Each row of a before or after table is a point. One or more steps were done to the points. Then noise was added and the rows were shuffled. The steps act on how far a point lies along the listed directions, d1 being the first. Write out the steps. A step turns or swaps two directions, mirrors them in a line or flattens them onto one, adds a multiple of one to another, or multiplies one. Angles are multiples of 10 degrees, from the lower direction toward the higher: turns from -170 to 170, lines from 10 to 170 but not 90. Use the fewest steps. Two steps may share a direction if one is a turn and the other turns, adds or multiplies; they go together, in the order done. Otherwise the lowest direction goes first.

Directions:
(1): [-48  22  16]
(2): [ -2 -35  43]
(3): [27 37 31]
Before:
[[  4  43  -4]
 [  6 -14   5]
 [ 10   8   1]
 [-10  25  17]
 [ -5  15  -3]
 [  5 -41 -35]
 [ 32 -26  16]
 [ 26  18 -12]]
After (8 x 3):
[[ -15   -3    1]
 [  43   47   17]
 [  68   41   44]
 [  26    7    5]
 [  35   16   48]
 [ -25   23   35]
 [  16   15   24]
 [ -73 -100  -50]]
Steps: turn d1 and d2 by -120 degrees; multiply d3 by 3

Directions:
(1): [ 43  39  20  -4 -46 -16]
(2): [ 47 -38 -36  30 -10  12]
(3): [ 10 -32 -11 -68 -12 -11]
Before, 12 rows:
[[ 24  -4  21 -41 -16 -12]
 [ 21 -18 -26 -13   7   9]
 [ 25  20  10   0  -7 -12]
 [ 20  16   6 -81 -17 -31]
 [  0   9  -4 -47 -33 -20]
 [-18  44  25 -23  -7 -17]
 [-22 -22  -7 -38   0  10]
 [ -7 -38 -36  87  28  27]
 [-17  20  35 -10  11   4]
 [-42 -67 -22 -21  59  34]
 [ 59  20   5  88 -13  22]
 [-54  24 -14  31  40   5]]
After, 12 rows:
[[ 11  18   1 -31  -5  -4]
 [ 90   4   6 -13 -58   3]
 [-19 -44 -37 -31   5   0]
 [ 10  90  53  37 -48 -20]
 [ -6 -42  -2 -33  24   6]
 [ 32  30 -23  52 -16   0]
 [ -8 -36 -36  16  27  13]
 [ 25 -28 -21 -21 -28  12]
 [ -1 -64 -47 -51  38  -1]
 [-18  -2   3  -4  31  -2]
 [ 13 -26  -5  19  16  20]
 [-56  79  69  28  27   2]]
Steps: add -0.3 times d3 to d2; turn d1 and d2 by -150 degrees

Directions:
(1): [  8  64 -15  -6 -41  47 -11  12 -25]
(2): [ -7  38   6 -38  19 -40 -33 -54 -16]
Before, 9 rows:
[[  10  -73  -19   51   -8   40   64   76   23]
 [ -10   18    8  -22    0  -12  -34  -44   -6]
 [  -2 -118    5   36   43  -10   50   34   55]
 [ -12  -16    6   -8   26  -51  -14  -50   13]
 [  15  -11   -1   44  -45   85   43   76    3]
 [  -1  -32  -31   37  -13   27   28   39   10]
 [   0    7   -8   -9   41  -47  -36  -57    3]
 [   4  -23   -5    4   -2    9   13   15   19]
 [  13   -1   -9   24  -22   18  -18   42   -5]]
After, 9 rows:
[[  9 -70 -20  51 -11  42  65  75  21]
 [ -3 -39 -30  36  -8  22  29  37  13]
 [  8 -55  10  43 -10  42  48  59  20]
 [  7 -58 -13  37  -2  48  45  59  31]
 [ -6  22  -5  -7  -3 -16 -17 -36  -2]
 [ -8  20   8 -22  -3  -9 -34 -44  -9]
 [  5  37 -16  -7  18 -18 -40 -45  -9]
 [  9 -20  -4  25  -7  -2 -15  34   3]
 [  6 -18  -6   3  -6  12  13  17  16]]
Steps: flatten d1 and d2 onto the line at 80 degrees
